Rows are points. Each copy is the shape, with its points in the same order, stretched, turned, moved and blurred by noise. Say if it was mirrored as well.

Shape (5 x 2)
array([[ 0.87,  0.88],
       [-2.54, -1.46],
       [-0.82, -2.93],
       [ 1.66, -1.10],
       [ 0.43,  1.63]])
Copy 1 (5 x 2)
array([[-1.02, -0.95],
       [ 0.72,  3.66],
       [ 2.00,  1.30],
       [ 0.68, -1.94],
       [-1.47, -0.28]])
Copy 1 is: mirrored
Copy 2 (5 x 2)
array([[ 0.82,  1.55],
       [-3.61, -0.91],
       [-2.45, -2.17],
       [ 0.68, -0.41],
       [ 0.38,  1.88]])
Copy 2 is: only turned

Shape (5 x 2)
array([[-0.62, -1.81],
       [ 2.43,  1.70],
       [ 1.14,  3.05],
       [-0.58, -1.83],
       [-0.98, -0.81]])
Copy 1 (5 x 2)
array([[-2.77, -0.29],
       [ 2.30, -1.23],
       [ 2.97,  0.69],
       [-2.86, -0.31],
       [-1.98,  0.63]])
Copy 1 is: only turned
Copy 2 (5 x 2)
array([[-0.57, -1.63],
       [ 2.55,  0.72],
       [ 1.20,  2.29],
       [-0.64, -1.67],
       [-0.96, -0.61]])
Copy 2 is: only turned

Shape (8 x 3)
array([[-1.79,  0.48, -1.55],
       [-0.47,  1.86,  0.45],
       [ 1.33, -1.52, -2.98],
       [-0.20, -0.42, -0.72],
       [ 3.25,  0.24, -0.05],
       [ 1.72, -0.04,  2.88],
       [-0.55, -0.81, -2.53],
       [ 0.00,  1.55, -0.92]])
Copy 1 (8 x 3)
array([[-0.12, -0.16, -2.97],
       [ 0.35,  2.02, -1.36],
       [ 2.04, -2.01, -0.15],
       [-0.11, -0.40, -0.68],
       [ 2.59,  1.23,  2.36],
       [-0.48,  1.88,  3.23],
       [ 0.69, -1.32, -1.87],
       [ 1.47,  1.27, -1.66]])
Copy 1 is: only turned
Copy 2 (8 x 3)
array([[-0.85,  0.33, -2.58],
       [-0.75,  2.08,  0.33],
       [ 3.11, -2.61, -1.97],
       [ 0.05, -0.89, -0.63],
       [ 3.37, -0.50,  2.22],
       [-0.26, -0.59,  4.60],
       [ 0.97, -1.55, -2.72],
       [ 0.71,  1.54, -0.91]])
Copy 2 is: only turned

Shape (10 x 4)
array([[ 0.49,  1.39,  2.35,  0.60],
       [-0.32, -1.35,  1.88, -1.17],
       [ 1.95,  0.29, -1.60,  0.84],
       [ 0.73, -3.26, -0.39,  0.11],
       [ 0.95,  0.61,  0.72, -1.40],
       [-2.57, -0.19, -0.69, -1.86],
       [ 2.32,  0.25,  2.27,  0.53],
       [-2.05, -1.49,  3.50,  0.08],
       [-1.50, -1.64,  2.32, -0.32],
       [-2.92,  1.85, -2.16,  1.06]])
Copy 1 (10 x 4)
array([[ 0.69,  0.95,  1.61,  0.62],
       [ 0.97,  1.05,  1.75, -1.74],
       [-0.03, -2.43,  0.13, -0.28],
       [-0.50, -1.20,  0.66, -2.85],
       [ 2.31, -0.80,  0.35, -0.45],
       [ 2.12,  1.34, -1.33, -1.90],
       [-0.40, -0.94,  2.13,  0.37],
       [ 0.52,  3.12,  2.16, -1.48],
       [ 0.41,  2.06,  1.66, -1.67],
       [ 1.44,  1.32, -3.44, -0.28]])
Copy 1 is: only turned
Copy 2 (10 x 4)
array([[-1.63,  1.98,  0.12, -1.02],
       [-1.14,  0.56,  1.12, -2.87],
       [-2.30, -2.21,  1.48,  2.43],
       [-3.13, -3.14,  1.98, -0.57],
       [-0.45,  0.84,  1.33, -0.63],
       [ 1.55, -0.62, -0.57, -2.60],
       [-3.01,  1.35,  1.82, -0.01],
       [-1.86,  1.56, -0.47, -4.84],
       [-1.61,  0.43, -0.07, -3.80],
       [ 0.59, -1.73, -2.38, -0.45]])
Copy 2 is: only turned

Shape (9 x 6)
array([[-3.82,  0.33,  1.27, -1.21, -1.18,  0.34],
       [-0.11,  1.51,  0.86,  0.93,  2.82, -1.56],
       [-0.32, -2.16,  2.03, -2.07, -0.02,  0.94],
       [ 0.27,  1.81,  1.24,  1.02, -0.76,  2.01],
       [-1.43,  1.16,  0.33, -0.79,  0.20, -1.23],
       [ 0.18, -2.03,  0.34,  1.42,  1.92, -1.29],
       [ 1.39, -2.42, -0.63,  0.99, -0.67, -0.66],
       [-1.75,  0.70,  1.24, -2.18,  1.68,  3.18],
       [ 1.51,  0.76,  1.66,  1.92,  1.88,  0.49]])
Copy 1 (9 x 6)
array([[-0.95, -1.69, -2.29, -0.72,  1.85, -1.65],
       [-1.44, -0.49,  1.23, -1.89,  1.79,  1.23],
       [-2.48, -1.40, -0.77,  0.12, -0.81, -0.36],
       [-0.27, -1.97, -0.95,  0.53,  1.87,  1.83],
       [-0.72, -1.51,  0.35, -1.47,  0.79, -0.94],
       [-1.42,  1.08, -0.07, -1.81, -0.27,  1.34],
       [ 0.06,  0.40, -0.62, -1.06, -1.62,  1.40],
       [-2.27, -1.81,  1.04,  2.20,  1.77, -0.97],
       [-1.55, -0.55,  0.57, -0.68,  2.06,  3.30]])
Copy 1 is: only turned
Copy 2 (9 x 6)
array([[-0.93, -2.36,  2.72,  3.09, -0.86, -1.19],
       [ 0.59, -2.99,  0.58, -1.73, -0.11, -0.64],
       [-2.67,  1.08,  2.22,  2.16,  2.50,  0.80],
       [ 2.12, -2.05, -2.86,  2.07,  0.05,  0.33],
       [-0.71, -2.14,  1.67,  0.31, -1.31, -0.73],
       [-0.29,  0.25,  2.19, -1.26,  1.55, -2.19],
       [-0.64,  2.25,  1.04, -0.39,  1.04, -1.97],
       [ 1.98, -1.62,  0.97,  2.12,  1.78,  3.05],
       [ 1.42, -2.00, -1.98, -0.22,  1.35, -0.32]])
Copy 2 is: only turned
Copy 3 (9 x 6)
array([[-2.19,  2.20,  2.22,  3.44, -3.98,  0.65],
       [ 0.09,  1.88, -2.37,  1.53,  0.86,  4.17],
       [-1.38,  0.64,  0.81,  4.70, -0.56, -1.55],
       [-0.70,  4.67,  2.59, -0.61,  0.70,  1.42],
       [-1.43,  0.33,  0.50,  1.41, -1.15,  2.70],
       [-1.40,  0.13, -3.36,  2.27, -0.57, -0.18],
       [-2.80, -1.45, -0.87, -0.33, -0.32, -1.90],
       [ 2.80,  2.89,  2.37,  5.14, -0.92,  1.95],
       [-0.14,  4.03, -1.30,  0.48,  2.06,  1.99]])
Copy 3 is: only turned
Copy 4 (9 x 6)
array([[-0.01,  0.06,  0.69,  1.62, -3.15, -2.64],
       [ 0.70, -2.70,  2.68, -0.04,  0.57,  1.33],
       [ 0.54,  0.65, -0.65,  2.48, -0.68, -0.93],
       [-1.82, -1.11, -0.92, -0.33, -1.65,  0.75],
       [ 0.46, -0.97,  1.81,  0.16, -0.33, -1.45],
       [ 3.69, -0.67,  1.13,  0.05,  0.07,  1.84],
       [ 3.78,  0.55, -0.05, -1.29,  0.16,  0.19],
       [-3.37,  1.45,  0.75,  2.60, -0.98,  0.88],
       [ 0.54, -2.21,  0.30, -0.11,  0.17,  2.76]])
Copy 4 is: only turned
